Each row of a before or after table is a point. One or more steps were done to the points. Then noise was added and the rows were shuffled. The steps act on columns, c1 being the first. Write out the steps. A step turns or swaps two columns, mirrors them in a line or flattens them onto one, adds a multiple of one to another, or multiplies or shifts one. Angles are multiples of 10 degrees, from the lower column toward the higher: turns from -170 to 170, lines from 10 to 170 but not 90. Use the fewest steps. Two steps may share a column if one is a turn and the other turns, adds or multiplies; they go together, in the order done. Otherwise the lowest column goes first.

Before (10 x 2):
[[-3.4  2.6]
 [ 2.2 -5.9]
 [ 0.9  1.3]
 [-3.1  7.0]
 [-1.0 -6.1]
 [ 7.4 -6.0]
 [-2.5  1.2]
 [-4.4  2.2]
 [ 3.8  4.5]
 [ 2.3 -0.7]]
After, 10 rows:
[[ 8.1 -1.3]
 [ 3.0 -0.5]
 [-4.6  0.8]
 [ 2.6 -0.2]
 [-4.9  0.7]
 [-2.9  0.5]
 [ 0.6 -0.2]
 [ 3.5 -0.1]
 [ 0.7  0.2]
 [-3.6  0.6]]
Steps: flatten c1 and c2 onto the line at 170 degrees

Before, 14 rows:
[[ 8.1 -0.7  4.2 -3.6 -4.5 -8.4]
 [ 4.9 -1.5  3.2  4.4  5.5 -2.4]
 [-3.9  2.7  0.5 -0.1  4.5  1.6]
 [-4.3  5.2 -2.2 -3.1  0.9  5.0]
 [ 0.0  1.8  1.0  1.3 -1.8  0.2]
 [ 0.3 -3.0  2.3  4.0  3.1  1.5]
 [-4.6  1.9  0.9  2.8 -1.1  2.3]
 [-0.2  7.3 -5.8  1.6  0.8 -0.1]
 [-2.7  0.1 -2.2 -1.5 -1.8 -0.9]
 [ 2.9 -0.4  1.5  2.8  2.4 -3.7]
 [ 0.4  5.7 -2.5 -1.5 -2.5  1.3]
 [-2.1  4.7  2.9 -1.7 -2.1  1.5]
 [ 4.8 -2.9  2.6  2.6  7.6  1.5]
 [ 5.5 -1.4  0.2  2.5  3.6  1.2]]
After:
[[  2.8  -0.4   2.4   2.8   5.2  -3.7]
 [  5.5  -1.4   1.3   2.6   9.9   1.3]
 [  0.4   5.7  -3.4  -1.5  -4.3   1.4]
 [ -2.2   4.8   2.1  -1.7  -8.9   1.5]
 [  8.0  -0.7   2.5  -3.6 -17.1  -8.4]
 [  0.2  -3.0   3.3   4.0   6.4   1.6]
 [ -2.7   0.2  -2.7  -1.5  -2.8  -0.9]
 [ -3.8   2.6   1.9  -0.1  12.2   1.5]
 [  4.8  -2.9   5.0   2.6  18.8   1.6]
 [ -4.7   1.9   0.4   2.8  -4.0   2.1]
 [  0.0   1.9   0.4   1.3  -6.2   0.3]
 [  4.9  -1.6   4.8   4.4  12.2  -2.5]
 [ -4.3   5.2  -1.7  -3.1   4.9   5.0]
 [ -0.1   7.3  -5.2   1.7   8.3   0.0]]
Steps: turn c3 and c5 by -20 degrees; multiply c5 by 3

Before (14 x 11):
[[-9.0 -2.5  1.4  6.1 -3.8  2.3 -3.0  0.7 -0.4  6.8 -1.1]
 [-9.4  4.9  3.2 -6.4 -0.1  0.1 -3.7 -0.1  4.3  5.2  1.6]
 [-3.3  2.5  5.0 12.4  2.4  1.1  2.4 -6.2 12.5 -1.0  6.3]
 [-3.3 -0.1  6.6  1.7  3.0 -1.1 -6.8 -1.3  4.2  2.1  1.4]
 [-3.0 -3.4  3.0 -0.1  6.3 -3.7  4.2 -2.5  2.9 -3.3 -4.0]
 [-3.3 -1.8  2.4 -4.9 -5.0 -1.8 -1.2  6.7 -5.4 -3.6  0.6]
 [-7.5 -2.7  2.8  1.0  2.9  5.4  0.5  4.3 -4.3 -1.2  1.0]
 [-3.6  0.8 -3.8 -5.1 -0.9 -0.6 -6.3  1.2  3.7  1.2  2.8]
 [ 6.4  6.1  3.8 -1.5 -6.4  2.2 -1.5 -4.8  1.4 -2.7 -5.4]
 [-1.9  4.2  0.5  1.4 -2.5 -3.2 -1.1  6.2 -3.2  3.0 -2.7]
 [-4.1  0.8  3.7 -5.6 -4.3 -0.8 -1.4 -2.2  2.0  4.8  1.6]
 [-7.9  4.4 -1.9  3.8 -7.2  1.2 -7.9  8.3 -2.7 -2.9 -3.8]
 [-7.0  1.1 -0.2  1.4 11.7 -8.8  1.8 -8.6 -0.5 -3.5  6.5]
 [ 2.5  0.2  2.2  1.1  6.0  4.8 -1.5  1.3  2.5  2.8 -3.0]]
After, 14 rows:
[[-3.2 -1.7  2.4 -5.0 -4.9 -1.8 -0.4  6.6 -5.1  3.6 -0.7]
 [-3.6  0.4 -2.7 -5.1 -0.9 -0.6  0.4  1.3  3.6 -0.3  3.3]
 [-9.3  4.9  3.8 -6.3 -0.1  0.0 -0.8  0.0  4.4 -4.4  3.2]
 [-3.3  2.5  4.4 12.1  2.3  1.2 -0.8 -6.4 12.5  3.1  5.8]
 [ 2.3  0.2  2.4  0.9  6.2  4.8 -0.3  1.4  2.6 -3.6 -1.9]
 [-2.9 -3.4  2.1  0.0  6.3 -3.8 -0.4 -2.7  2.7  1.4 -4.9]
 [-3.4 -0.1  7.5  1.8  3.0 -1.2 -1.3 -1.2  4.2 -1.7  2.1]
 [-7.0  1.0 -0.6  1.6 11.8 -8.8  0.3 -8.4 -0.6  5.3  5.0]
 [-7.5 -2.6  2.5  1.1  2.8  5.3 -0.3  4.3 -4.2  1.4  0.7]
 [-8.9 -2.5  1.9  6.0 -3.8  2.4  0.1  0.8 -0.3 -7.1  1.2]
 [-3.8  0.9  4.0 -5.6 -4.3 -0.8 -0.5 -2.1  1.8 -3.8  3.2]
 [-7.8  4.5 -0.5  3.7 -7.2  1.2  0.1  8.1 -2.8  1.5 -4.5]
 [-1.9  4.2  0.6  1.5 -2.4 -3.4 -0.2  6.4 -3.1 -3.5 -1.5]
 [ 6.2  5.9  3.8 -1.4 -6.3  2.2 -0.7 -4.6  1.3  0.7 -5.9]]
Steps: flatten c3 and c7 onto the line at 170 degrees; mirror c10 and c11 in the line at 80 degrees

Before, 14 rows:
[[ -3.7  -2.9   0.3  -5.3  -0.8   4.3  -0.6  -1.8   3.7   1.2  -1.5  -1.7
    0.2  -2.1   0.9   7.3  -0.4  -0.3]
 [  0.9   1.8  -9.8   0.9  -5.9  -4.7   3.5  -0.6  -2.8   5.7   4.1  -5.9
    6.1   6.3   1.4  -3.2   4.8   2.8]
 [  2.0  -3.8  -6.3   5.0  -3.9  -8.2   2.0   1.0  -3.4   3.2   0.3   6.2
    2.8   1.7   7.3  -3.8   0.4   5.5]
 [  1.4   0.3  -5.1   1.3  -5.8  -4.0   0.7  -4.5  -2.4   5.5  -2.1   4.6
   11.2   7.4   2.4  -2.8   2.8   6.1]
 [ -0.5   6.3  -3.4   1.8   8.0  -6.7   4.6  -3.9  -4.1   5.9   7.6  -0.1
    7.4  -5.9  -5.4   5.0   9.9  -1.1]
 [-11.2  -5.8   1.8   2.2  -4.6   4.1  -4.1   4.8   0.3  -0.5  -1.3   4.4
    1.9  -1.9  -1.3  -1.0  -3.5   4.5]
 [ -2.8  -8.2   2.7   1.2  -1.0   2.0  -6.0  -0.6   5.8  -3.8   0.3   1.9
    0.0   3.2  -1.9  -3.5  -3.4   2.5]
 [ -2.3   5.4   3.0  -4.4   2.5  -7.6   3.4  -7.9  -4.5   2.7   2.5  -7.6
    3.5  -8.6  -6.4   3.8   4.2   0.2]
 [ -8.5   1.1   2.0  -2.6   2.0  -3.6  -2.4  -5.6   1.8   6.4   3.9  -1.0
    1.3  -3.5  -2.4   2.5  -2.2  -5.3]
 [ -8.5  -6.6   1.0   0.7  -1.9   1.2  -7.4  -5.8   2.6   2.9   0.1   0.5
   -3.0  -6.2  -4.0   3.4   3.8   1.3]
 [ -5.6   0.2  -2.3   2.8  -2.7   3.9  -9.9  -1.4   4.1  -3.2  -5.2   2.1
   -3.2  -0.9  -1.3   0.2  -6.1   1.8]
 [ -8.5  -3.7  -0.9   0.3  -2.7   0.4  -7.8  -4.2   4.4  -6.1   1.4  -0.5
    4.4  -4.2   3.0   1.8  -2.0   0.2]
 [  2.2  -1.5  -7.4  -2.7  -4.2  -8.3  -1.0   3.5  -7.1   3.7  -1.5   2.8
    7.8   6.2   1.2  -2.8   6.9  -0.5]
 [  4.5  -3.1  -4.8   5.0  -5.9  -1.7  -0.8  -2.1  -7.6   3.7   1.9   0.5
    8.0   2.6   1.4  -0.6  -0.5  -0.9]]
After (14 x 18):
[[ -5.9   1.2   2.0  -2.7   1.9  -3.7  -2.5  -5.7   1.5   7.2   3.9  -1.2
    1.3   1.0  -2.5   2.3  -2.4  -5.4]
 [  0.8   0.4  -5.0   1.1  -5.6  -3.8   0.9  -4.5  -2.2  -0.5  -2.1   5.0
   11.4   9.2   2.6  -2.5   2.8   6.2]
 [  1.3  -3.8  -6.2   5.3  -3.8  -8.2   2.3   1.0  -3.3   1.4   0.4   6.1
    2.9   3.5   7.2  -3.9   0.0   5.5]
 [  0.7   1.6 -10.2   1.2  -6.0  -4.7   3.2  -0.9  -2.8   0.3   3.9  -5.8
    6.1   8.7   1.4  -3.3   4.6   3.0]
 [  3.0  -3.0  -4.8   4.9  -5.9  -1.5  -0.7  -2.0  -7.4   1.2   1.9   0.7
    8.1   4.1   1.7  -0.4  -0.3  -0.7]
 [ -7.9  -5.5   1.8   2.3  -4.5   3.8  -3.9   4.9   0.1   0.8  -0.9   4.1
    1.8  -1.9  -1.6  -0.9  -3.2   4.5]
 [ -3.5   0.1  -2.5   3.1  -2.7   3.7  -9.7  -1.3   4.2  -1.8  -5.2   2.3
   -3.5  -2.9  -1.4   0.4  -6.2   1.8]
 [ -2.6  -2.9   0.5  -5.3  -0.4   4.2  -0.7  -1.7   3.7   2.5  -1.4  -1.5
    0.0  -1.0   0.6   7.4  -0.5   0.1]
 [ -1.3   5.3   2.9  -4.4   2.4  -7.6   3.5  -7.8  -4.4   7.6   2.6  -7.6
    3.1  -5.0  -6.3   3.7   4.5   0.0]
 [ -0.1   6.3  -3.5   1.7   7.7  -6.6   4.8  -3.9  -4.3   8.3   8.1   0.1
    7.3  -0.9  -5.8   5.2   9.8  -1.1]
 [ -2.1  -8.1   2.3   1.2  -1.0   1.9  -6.0  -0.5   5.9  -4.9   0.1   2.1
   -0.1   0.1  -2.3  -3.6  -3.6   2.4]
 [ -6.0  -3.7  -1.0   0.1  -2.7   0.6  -7.8  -4.3   4.1  -2.1   1.3  -0.8
    4.2  -7.1   3.1   1.6  -2.0   0.0]
 [ -5.9  -6.5   1.0   0.6  -1.8   1.1  -7.7  -5.8   2.4   6.2   0.1   0.4
   -2.8  -2.8  -4.1   3.2   3.7   1.2]
 [  1.9  -1.4  -7.4  -2.8  -4.3  -8.2  -1.1   3.5  -7.0  -1.1  -1.3   2.7
    7.9   6.7   0.8  -2.8   6.8  -0.3]]
Steps: multiply c1 by 0.7; turn c10 and c14 by 40 degrees

Before:
[[ -8.4   0.3  -1.3   7.1   2.7   0.6   4.1   1.7   7.9  -2.7  -4.5  -2.8
    4.3   2.5  -2.6  -2.5  -9.7   3.4  -6.4   2.6   1.3   0.5  -7.2  -1.8
    5.3  -4.2  -3.3   4.4  -3.7  -6.5   3.9   3.2]
 [ -0.5  -2.7   1.2   1.4   1.4   2.5   5.5   3.7  -0.7  -4.8  -3.1   1.4
    7.8  -7.6   5.2  -3.4  -4.5   0.0  -5.7   0.6  -2.8   4.4  -2.9  -4.1
    3.8  -6.0   5.4   2.7  -4.5   6.4   4.3   9.5]
 [ 10.3  -1.7   3.6   2.7  -2.0  -5.8   5.2   3.9   0.5  -4.6  -7.2  -3.6
    4.3   4.5   5.8  -5.4  -3.5   1.6  -3.6  -1.4  -0.8   0.4  -1.6   1.2
   -5.9   0.3  -2.7   4.3  -0.1  -4.4   2.5  -1.3]
 [  1.7  -1.4   3.4   9.0   0.1   2.0   1.2   1.6   3.0   3.5   3.6   3.6
    6.3  -5.1   9.5  -0.5   0.2  -2.6  -2.8   1.0  -1.5  -0.4  -3.8  -2.1
   -3.4  -2.2  -0.4   1.1  -2.5  -4.0  -4.4  -2.7]
 [  5.5   2.3  -2.0  -2.1  -0.4  -1.2   1.1  -1.3  -0.4   0.8  -6.4  -9.5
   -4.7   2.6  -1.9  -1.5  -8.0   5.9   0.9   0.9  -4.2  -0.5  -5.0   0.4
    5.7   9.4   3.3   6.1   1.4  -8.3   3.6   5.8]
 [ -4.6   2.6  -5.7  -5.0  -1.7  -0.5   0.2   2.4  -3.2  -6.7  -3.1  -7.9
   -5.1  -6.0  -1.5  -6.5   3.3   4.1   8.4  -5.7  -0.6   2.7  -3.4  -4.0
   -3.7   0.5  -0.1   1.7  -2.6   0.8  -9.9  -0.3]
 [  4.2  -4.1  -8.8  -4.0 -12.0  -0.9   5.3   0.6  -0.7   0.0   1.6   3.1
   -1.9   3.4   3.6  -2.1   0.2  -2.4   4.1   7.2  -1.1   2.4   2.9  -6.8
    1.1   4.8  -4.6  -2.5   2.0  -2.6   1.7  -0.3]
 [  0.6  -1.6  -1.2   5.9  -1.8   4.6   2.0  -6.7  -8.2   0.4  -2.1  -3.4
    6.9   9.5  -0.2  -5.0   0.0   1.5   4.8   2.4  -4.0  -0.7   2.2   3.1
    1.0   0.9  -0.6   1.1  -2.6  -0.8 -11.2   2.7]]
After:
[[  1.0  -1.9  -1.8   6.3  -2.1   5.1   1.7  -6.3  -5.5   0.1  -2.2  -3.4
    7.0   9.5  -0.5  -5.0   0.6   7.6   5.3   2.3  -0.1   3.2   2.2  -3.4
    0.9   0.6  -0.5   0.8  -2.9   6.0 -11.3   2.8]
 [  4.9   2.7  -1.9  -2.0  -0.2  -0.8   1.4  -0.9   5.5   0.7  -6.1  -9.8
   -4.8   2.2  -2.5  -1.9  -7.9  11.6   0.8   1.0   0.4   4.0  -5.0  -3.2
    5.8   9.5   3.3   5.8   1.4   5.3   3.4   5.8]
 [  4.0  -3.7  -9.0  -4.1 -11.8  -0.8   4.9   0.2   3.0   0.2   1.6   2.8
   -2.2   3.3   4.3  -2.7  -0.1   4.2   4.0   7.8   2.0   0.4   2.5   5.7
    1.2   4.4  -4.7  -2.9   2.4   3.8   1.6  -0.7]
 [ -8.5   0.8  -1.0   7.1   2.6   0.3   4.1   1.5  10.1  -3.4  -4.1  -2.5
    4.6   2.3  -2.7  -2.6  -9.9   9.3  -5.7   2.5  -0.6  -1.7  -7.4  -0.6
    5.6  -3.8  -3.2   4.5  -3.0  -1.6   4.0   3.4]
 [ -4.9   3.3  -5.8  -5.1  -1.4  -0.3   0.0   2.6  -1.6  -6.4  -3.5  -7.9
   -5.1  -5.9  -1.4  -7.2   3.4   9.4   8.6  -5.6   2.9  -0.4  -3.5   4.2
   -3.1   0.5  -0.2   2.1  -2.3   2.6  -9.7  -0.6]
 [ -0.5  -2.4   1.2   1.1   1.9   2.0   5.9   4.0  -4.4  -4.8  -3.1   1.7
    7.9  -7.7   5.7  -3.7  -4.3   5.5  -6.0   0.4   4.8   2.3  -2.9   6.4
    4.1  -6.5   5.2   3.2  -4.5  -2.4   4.3  10.0]
 [  1.6  -1.6   3.1   9.0  -0.1   2.2   1.3   1.8   5.7   3.2   2.7   3.1
    6.5  -5.0   9.0  -0.4   0.3   3.1  -2.9   0.6   0.3   1.9  -3.3   1.0
   -3.7  -2.7  -0.2   1.0  -2.6   0.4  -4.4  -2.4]
 [ 10.5  -2.1   3.3   2.6  -1.4  -5.4   5.6   4.3   3.1  -4.6  -7.3  -4.0
    4.0   4.5   6.1  -5.0  -3.8   8.0  -2.7  -0.7   0.6   0.2  -1.8  -2.1
   -6.4   0.2  -2.5   3.6  -0.3   1.9   2.4  -1.2]]
Steps: turn c24 and c30 by -160 degrees; turn c9 and c30 by -50 degrees; shift c18 by 6.0; turn c21 and c22 by -100 degrees
